Every row gives one point. Each table stands for the endless flat space through its points: a line for two points, a plane for three, and so on. Write the one point that lies in both, or say that there is none.
In the rows, 128 means zero.

First (2 x 3):
[[124 128 162]
 [116 131 164]]
Second, 2 rows:
[[132 111 157]
 [138 129 175]]
They share: no point

First, 5 rows:
[[136 107 133 159 133 112]
 [113 101  49 156 136 115]
 [151  87 105 124 137  94]
 [128  62  82 138 150  80]
 [124 111 104 169 128 101]]
Second (2 x 6):
[[116 106  92 149 148 120]
 [141 106 102 159 118  90]]
They share: [131 106  98 155 130 102]

First, 5 rows:
[[118  86 109 130 140  61 123 146 168]
 [ 96 156 134 160  73 125 136  66 109]
 [119 113 114 132 114  74 124 109 149]
 [ 98 134 117 148 100 106 123  91 108]
 [124 142 144 160  91 110 144  87 149]]
Second, 3 rows:
[[121 133 140 172 118 103 109 110 143]
 [115 119 138 160 118 113 125 108 133]
 [111 128 133 166 115 100 117 115 143]]
They share: [ 98 116 125 154 112 102 133 119 138]

First:
[[107  95 138 130  91 156 133 125 134 136 100 165 144 112]
 [109  65 133 115 125 173 132  97 129 160 130 150 112 114]
 [103 105 138 152  71 152 128 134 119 150  95 161 134  83]
 [ 72 107 178 159 128 128  98  61 124 135 125 121 141  83]
 [ 79 121 137 132 157 114  87  85 117 136 144 130 130 113]
 [126  91 151 145 120 149 140 147 160 177 117 122 148 125]
 [ 84  72 125 120 111 158 111  83 164 148 134 144 123 123]]
Second (6 x 14):
[[ 95  89 138 141 134 102 132 128 146 149 116 111 125  78]
 [105  89 177 130 100 158 125 118 103 154 100 126 141  76]
 [ 99 152 157 139 115 159  98 102 110 143 140 164 193 160]
 [ 89  97 165 127 114 195 144 129 120 124  79 138 158 130]
 [ 87 154 173 133 108 173 107  98  90 136 138 142 202 135]
 [ 99 101 157 124 110 139 118 134 105 156 102 148 157 113]]
They share: [103 106 150 141 122 137 120 117 134 147 117 137 145 112]

First:
[[128 136 103  84 137 132 194 153 160 124 198 129 122 162 111 145 147 147
  157  81]
 [121 141 107  93 133 135 184 138 157 127 181 141 125 145 120 141 138 136
  156  94]
 [ 96 149 148 112  91 178 133 163 143 129 153 144 122 123 126 144  83 101
  146  96]
 [105 168 128 132  76 144 165 144 135 148 125 172 111 120 138 149  95 109
  137 119]
 [102 143 129 113 142 174 152 122 145 137 170 156 136  99 143 122 112 117
  149 100]
 [112 128 124  60 101 136 139 150 177  85 167 116 135 170  89 157 118 108
  177 100]]
Second (6 x 20):
[[154 166 144 112 112 163 173 149 102 107 174 140 145 126 131 130 123 127
  154 126]
 [107 138 106  78 135 148 135 114 160 125 147 169  97 142 123 155 128 112
  138  83]
 [165 171 121  84 113 147 155 123 110 112 189 158 116 126 123 125 121 129
  140 129]
 [128 164 152  83 108 167 170 181 109 138 189 149 168  90 163 123 131 113
  120  96]
 [117 137 111  77 133 119 168 143 183 125 148 173 139 104 135 170 141  95
  136 123]
 [114 154 112  87 120 164 126 104 131 128 168 158  85 149 119 127 107 126
  143  81]]
They share: [104 148 125 106 117 151 156 133 152 129 157 150 125 124 129 140 110 111
 154 106]

First, 4 rows:
[[106  95 150 149 121 148 122 147 165  87 148 144 104  75  96 108 157 108
   89 106 132 152 118 110]
 [ 90 103 126 144 105 142 126 175 132  99 148 175 119  57 102  94 120 104
   88  94 160 159 119 108]
 [136 135 114 108 155 154 108 155 128 125 128 143 133 105 138 102 150 112
  118  94 152 147 101 128]
 [114  95 162 151 133 160 118 147 179  83 152 138 106  87  96 112 167 108
   99 118 132 142 120 102]]
Second (2 x 24):
[[142 153 132 119 133 151 117 163 166 124 150 139 139 104 110 117 168 113
  144 107 148 135 101  99]
 [136 145 130 120 140 154 116 162 159 121 145 141 133 101 117 113 163 114
  136 106 147 138 105 103]]
They share: no point

First (2 x 24):
[[142  90 145  94 110 127 140  98 117 134 158 109 142 134 105 154 128 113
  117  93 150 155 134 169]
 [158 114 157 122 118  99 136 118 129 126 134 137 110 146 117 138 116 113
  137 101 158 135 130 153]]
Second:
[[170  98 151 116  92 108 147 103 121 110 136 128 134 131 111 130 119  99
  123 111 168 145 140 158]
 [181  99 130 111 107 132 134 121 103 119 126 154 153 128 119 131 122  95
  139 121 170 142 138 147]
 [175  98 137 116 104 122 131 120 119 124 125 149 148 124 123 138 114  96
  131 115 169 151 130 148]
 [137 110 153 104 132 110 135 110 131 140 155 115 108 150  99 150 112 134
  131  99 143 135 126 164]]
They share: no point

First:
[[129 109  92 178 139  85  93 167 149 135 142 112 103 122 121  95  98 134
  143 132 169  86 108 119]
 [149 153 120 130 127 113 121 155 129  83 138 128 123 114 109 147  94 142
  187 104 145  94 100 151]
 [143 114  93 148 118 113 100 164 150 131 135  98 117 126 136  87 118 121
  136 116 145  97 106 136]
 [142 132 109 142 121 110 110 155 134 106 134 110 120 118 117 121 105 136
  164 113 148  99 107 140]]
Second, 4 rows:
[[172 135 113 156 124 140  92 144 107 105 141  76 141 135 132  83 150 132
  158  92 107 104  97 155]
 [172 133 103 170 106 132 118 124 103  99 153  80 143 113 146  95 160 154
  178 118 127 132  69 117]
 [146 126  97 143  99 126 117 140 140 106 136 101 123 109 136 109 128 142
  160 124 141 121  90 132]
 [136 120 101 127  97 113 119 152 151 114 118 114 122  99 124 108 117 123
  154 127 138 114 111 146]]
They share: no point

First:
[[130 130 157 152 116 154 122 181 124 102 106 123 144 115 154 177 126 113
  133 147 178 138 123  90]
 [127 125 154 146 123 163 122 171 133 103 109 118 136 117 157 162 118 117
  133 150 159 140 124 102]
 [124 108 119 120 150 156 110 133 134 112 116 129 108 131 172 127  82 137
  113 141 108 146 133 130]
 [129 116 111 130 138 127 111 153 107 113 109 149 114 131 174 158  95 132
  108 129 145 135 132 106]]
Second (3 x 24):
[[115 108 133 116 115 162 110 159 130 106  98 119 120 111 178 173  89 153
  118 151 146 137 129 103]
 [136 112 152 146 124 155 109 132 132 105 122 117 151 124 143 151 116 137
  123 116 152 167 120 104]
 [115 102 150 127 105 162 115 140 134 104 111 108 133 109 157 171 108 163
  128 130 151 155 118 105]]
They share: no point

First:
[[137 115 140 108 133 130 127 105 114 145 117 146 171  95 149  80 133 160
  144 115 116  85 145 171]
 [150 135 157 122 177 154 112 140 165 119 136 150 148 130 175 132 156 158
  143  84 142 115 145 156]
 [129 117 140  98 161 134 133 117 134 121 147 138 151 117 151 110 163 144
  140  97 120 109 139 143]
 [150 119 159 138 155 158 112 132 153 141  96 172 160 120 163 114 128 172
  131 108 152 105 149 174]]
Second:
[[144 137 134  93 147 148 133 131 124 139 118 169 175 109 130 121 133 162
  158  95 147 120 149 160]
 [141 129 138 100 149 146 131 127 128 137 119 164 169 111 137 116 137 160
  150  99 142 115 147 159]]
They share: [135 113 146 114 153 142 127 119 136 133 121 154 157 115 151 106 145 156
 134 107 132 105 143 157]
